Each row is a point. Two turns around zero, p and q, are shown by what they do to some points. Where does a point land after both, in the order given? Backwards means that the second turn is done in reverse. Each puzzle has new turns, and all numbers are rounded.
In the rows, zero is written as 128.

Turn p:
[152 130 105] -> [160 138 131]
[136 152 149] -> [116 148 105]
[113 116  85] -> [157  93 139]
[111 114 173] -> [ 79 133 137]
Turn q:
[101 147 171] -> [ 94  86 127]
[144 131 142] -> [127 123 149]
[142 134  95] -> [133 164 126]
[ 96 115  87] -> [140 146  79]
[148 131 166] -> [123 104 164]
[137 109 106] -> [153 145 123]
Where do these land?
p, then q: [ 97 115 122] -> [153 108 117]
q, then p backwards: [125 137 188] -> [ 80  92 121]
q, then p backwards: [118 135 107] -> [136 147 141]
q, then p: [158 119 140] -> [108 155 130]
q, then p: [142 134  84] -> [144 137  85]

Turn p:
[103 150 118  96 130 180] -> [138 112 134  79 144 171]
[ 87 114 131  95 135 147] -> [124  97 152  86 122 131]
[126 138 147 125 142 163] -> [127 121 151 125 148 158]
[180 133 117 142 158 104] -> [134 155 112 160 168  99]
[127 147 134 159 148  77] -> [ 80 144 107 155 131 103]
[107 118 112 159 129 134] -> [122  95 108 142 120 134]
[135 130 126 109 103 123] -> [143 147 128 114 111 127]
[159  94 140 139  79  96] -> [157 154 133 163  79 101]
Turn q:
[145 156 160 108 117 134] -> [154 145 130 141  92 113]
[100 112 129 193 122 120] -> [ 98 106 164 147 173 110]
[131  82 146 110 150 142] -> [119 120 153  85 108 148]
[ 83 145 121 124 144 114] -> [114 167 122 120 157 116]
[143 104  79 116 146  86] -> [ 90 106  75 106 134 141]
[140 143 136 102  99 147] -> [154 142 126 149 102 146]
[153 155 126 143 117 153] -> [167 112 126 150 129 121]
Where do these land?
p, then q: [140 129 155  91 141 125] -> [135 155 132 119 102  98]
p, then q: [133 137 111 132 152 126] -> [122 127 115 105 143 125]
p, then q: [ 89 158 112 138  80 117] -> [139 146 117 164 143 183]
p, then q: [122 106 150 107 164 153] -> [118 132 157  92  99 112]
p, then q backwards: [ 78 147  89 163 111 111] -> [171 111  96 103 127  79]
q, then p: [138 124 124 102 120 151] -> [156 137 130 129 132 150]
p, then q: [135 103 129 111 124 118] -> [115 124 121 137 104 115]
q, then p: [189 120 154 180 133 124] -> [145 118 153 162  84  72]

Turn p:
[101 104 116 156 175 110 114 105 119] -> [ 95 128 143 153 159 119 138 173 149]
[101 138 160 160 153 101  98 111 108] -> [ 91 156 178 141 128 125 120 158 132]
[125 141 126 101 158 162 117 154 162] -> [161 148 124  91 165 130 153 127 122]
[125  98 106 113  97 101 117 157 142] -> [151 128  86 131 114 146  98 155 130]
[117 120  95 161 106 141 121 148  89] -> [ 91 126  97 156 134 151 121 127  92]
[144 151 163  93 132 171 124 138 150] -> [157 138 146  75 141 125 133  91 120]
[170 165  95 165 120 113 136 115 132] -> [146 114 134 178 107 101 149 121  89]
[108 173 154  83  94 136  97 125 137] -> [154 187 141 111 121 134  99  86 135]
[143 131 115 134 162 105 169  98 114] -> [110 105 130 147 112  90 166 134 151]
[139 113 163 122 129 111 147 122  94] -> [ 94 113 137 106  96 114 117 128 141]
[108 109 117 160  97 128 156 145 139] -> [127 104 114 148 114 179 134 133 126]
[155  93 126  90 113 156 140 117 150] -> [157  89 106 101 144 120 109 105 146]
Turn q:
[ 89 154  99 115 173 133 110 109 141] -> [160 177 107 133 100 146 121 114 157]
[ 92  99 103 106 137 139 135 157 109] -> [110 135  99 120 105 177 140 133 111]
[149  98 140 141 100 111 116  90 113] -> [113  90 132 114 122  90 121  96 120]
[164 141 134 160 140 135 161 172 142] -> [153 101 144 154 168 144 138 169 126]
[ 88 151 134 160 122 141 126  97 140] -> [126 147  99 165 115  93 122 127 150]
[123  90  98 126 123 128  96 151 109] -> [130 108 110  98  92 147 120 137  99]
[166  94 143  86 104 161 116 146 116] -> [ 87 109 163 101 134 153  91 132 101]
[141 147 105 108 136 150 160 117 128] -> [130 141 159 160 125 155 132 113 130]
[164 140 161 144 101 111 114 110  88] -> [128 113 140 121 159  79 117 105  89]
[ 89 141 157 125 165  90 122 107 151] -> [140 160  94 107 146 112 144 112 178]
[113 134 156 164 136 101 131 113 164] -> [139 121 107 131 145  91 142 138 173]
[159 146 105 101 100 138 149 167 135] -> [120 133 181 134 127 151 145 160 102]
Where do these land?
q, then p: [133 133 120 140 139 152 129 129 128] -> [126 121 136 133 139 131 120 133 103]
q, then p: [190 102 106 160 110  82 105 121 113] -> [109  81 110  98  98  95  79 145 157]
q, then p: [ 99 154 127 141 109  86 126  93 121] -> [139 127 127 167  80 111 144 128 151]
p, then q: [122 125 172 134 149 131 121 117 175] -> [109 126 148 109 178 139 104 140 148]
p, then q: [148 140  87 118 155 171 113 112 132] -> [173 118 117 127 143 146 149  83 140]
q, then p: [105 166 116 116 122 137 105 125 122] -> [132 158 135 145 102 121 130 110 103]
q, then p: [127 127 191 115 174 153 161 148 127] -> [130 145 144 118 198 118 176 148 124]
p, then q: [140 117 170 136 124 101  85 131 121] -> [118 152 118  85 144 109 109 152 104]
q, then p: [106 112 126 127  71 142 184 161 117] -> [ 74 128 111 132 122 192 161 132 138]
p, then q: [103  87 145 119 137 155 153 138 124] -> [104 140 126 126 107 171 115 130 160]
q, then p: [135 122 111  95 105 130 133 118 136] -> [122 136 145 118 116 151 116 105 146]
q, then p: [127 152  65 136 140  95 120 142 120] -> [131  92 115 121  84 111 128  87 100]

Turn p:
[124  88 148 116 104 130 102 149  99 141  90] -> [100 138 163 126 140 102  94 168 147 115 137]
[148 167 113 139 139  97 105 141 167 133 156] -> [180 140  99 110 126 116 147 118  88 128 143]
[141 120 128 131  87 158 148 116 123 107 150] -> [117 104 148 154 107 137 130 111 118  93 107]
[133 133 116 161 147  94 128 116 152 101 131] -> [142 137 100 148 138 125 172 138 106 143 128]
[135 125 129  92 110 143 157 132 108 103 121] -> [ 84 105 144 113 110 124 133 114 131 117 116]
[134 107 139 103 104 132 135  99  89 163  91] -> [ 80 146 147 124 131 141  74 143 129 132 106]
[111 124 102 142 159 108 105 127 142 139 167] -> [171 143  83 133 138 115 135 121 145 129 123]
[113 159 142 134 104 143 146 127  86 106 131] -> [105 129 144 118 100 170 146 131 140  98 131]
[151 104 139 116 144 166 109 124  93 145  88] -> [ 89 137 145 146 116 118  79 132 146 147 159]
[124 140 106 140 165  92 138 153 157 131 155] -> [160 132  90 111 160 116 162 106 124 135 137]
[112 117 115 118 105 167 129 126 120 144  79] -> [109 146 185 133 120 125 106 123 148 146 116]
[127 136 146 155 152 115 141 140 166 142 153] -> [168 108 110 130 163 144 141 121 116 136 144]
[110 144 141 118 143 119 120 114 164 108 150] -> [161 100 108 118 114 131 148 139 125 147 117]
Turn q:
[ 94 158 146 144 114 111 152 126 133 128 118] -> [158 115 113 119 117 122 103 129 148 115 161]
[ 98 176 153 126 127 134 142 121 159 130 136] -> [174 135 137 127  98 107 110 123 148 140 155]
[131 103  57 108 142 146 148 133  99  93 122] -> [106 142  77 158 127 145 131 152 128 122  64]
[166 118 140 121 103 132 100 118 144 134 106] -> [112 123 154 132 131 104 158 130  94 111 140]
[109 165 137 115 128 127 115 118 153 129 150] -> [160 150 142 139 104 127 132 114 141 140 150]
[109 144 136  87 125 130 137 124 113 132 115] -> [151 116 106 155 126 116 122 104 118 137 129]
[141 120  90 153 138 128 119 158  87  88 126] -> [ 92 156  78 102 133 151 133 141 121 120 105]
[135  82  76 131 106 150 128 150  80 119 150] -> [ 93 142  97 145 155 176 121 165  95 137  98]
[148  97 151 135 127  95 107  93 135 136 133] -> [112 117 173 126 145 141 138 103 127  94 133]
[139 114 125 142 128 130 111 101 145 175 110] -> [129 116 163 137 168 111 153 141 139 121 137]
[125 114 106 125 157 139 112 162  91 114 128] -> [113 139  89 110 142 149 141 121 120 152  97]
[179 136 166 144 137 136 127 104 130 150 139] -> [101 142 176 116 145  92 112 111 124 130 140]
[130 147 145 127 135  95 147 159 156 137 136] -> [116 105 132 117  94 126 125 119 156 146 157]
[ 88 119 163 134 125 139 147 125 166 124 123] -> [175  97 151 110 106 127 111 138 131 127 127]
Where do these land?
q, then p backwards: [131 109 152 122 108 168 131 143 168 159 121] -> [131 125 158 119 113 131 111 133 180 110  93]
q, then p: [148 137 119 131 148 142 143 123 124  97 115] -> [122 152 141 105 121 118 149 145 118 140 115]
q, then p: [ 87 127 151 146 143 121 144  95 121  99 120] -> [116 116 125 143  87  90 127 139  97 147 135]
p, then q: [108 135 127 117 146 127 114 140 117 195 119] -> [135 159 150 142 118 108 174 100 130 156 132]
p, then q: [160 142 152 115 103 118 135 138 115 113 127] -> [139 127 104 129 126 161 109 114 100 128 117]
p, then q backwards: [ 69 109 120 173 147 112 119  96 141 102 189] -> [ 62 126  54 103 149 124 125 114 137 126  96]
q, then p: [115 140 152 119 144 117 134  73 121 148 120] -> [132 115  92 158 122 130 134 154  96 154 137]
p, then q: [128 121 155 107  84 109 154 133 122 129 118] -> [150 103 102 109 124 134 130 101 102 135 102]
q, then p: [147 116 131 116 149 110  84 144 112 121 114] -> [ 98 124 123 123 127 157 130 110 146 150  94]
p, then q: [149 130 149 147 140 145 137 142 126 104 132] -> [125 134 144 122 131 159  97 142 128 130 116]
p, then q: [143 152 112 111 130 111 131 143 142 120 117] -> [124 121 116 160 135 130 110 104 130 127 134]
q, then p: [152 121  31 135 122 110 142 136 128 167 124] -> [176 133 157 133 181 132 186  95 164 142 143]
q, then p backwards: [113 112 122 113 146 165 106 142 128 131 153] -> [108 146 118 137 128 117 138  96 159 138 105]
q, then p: [143 140 117 140  80 136 119 144 128 107 124] -> [123 138 128 108 115 129 149 115 147  82 133]
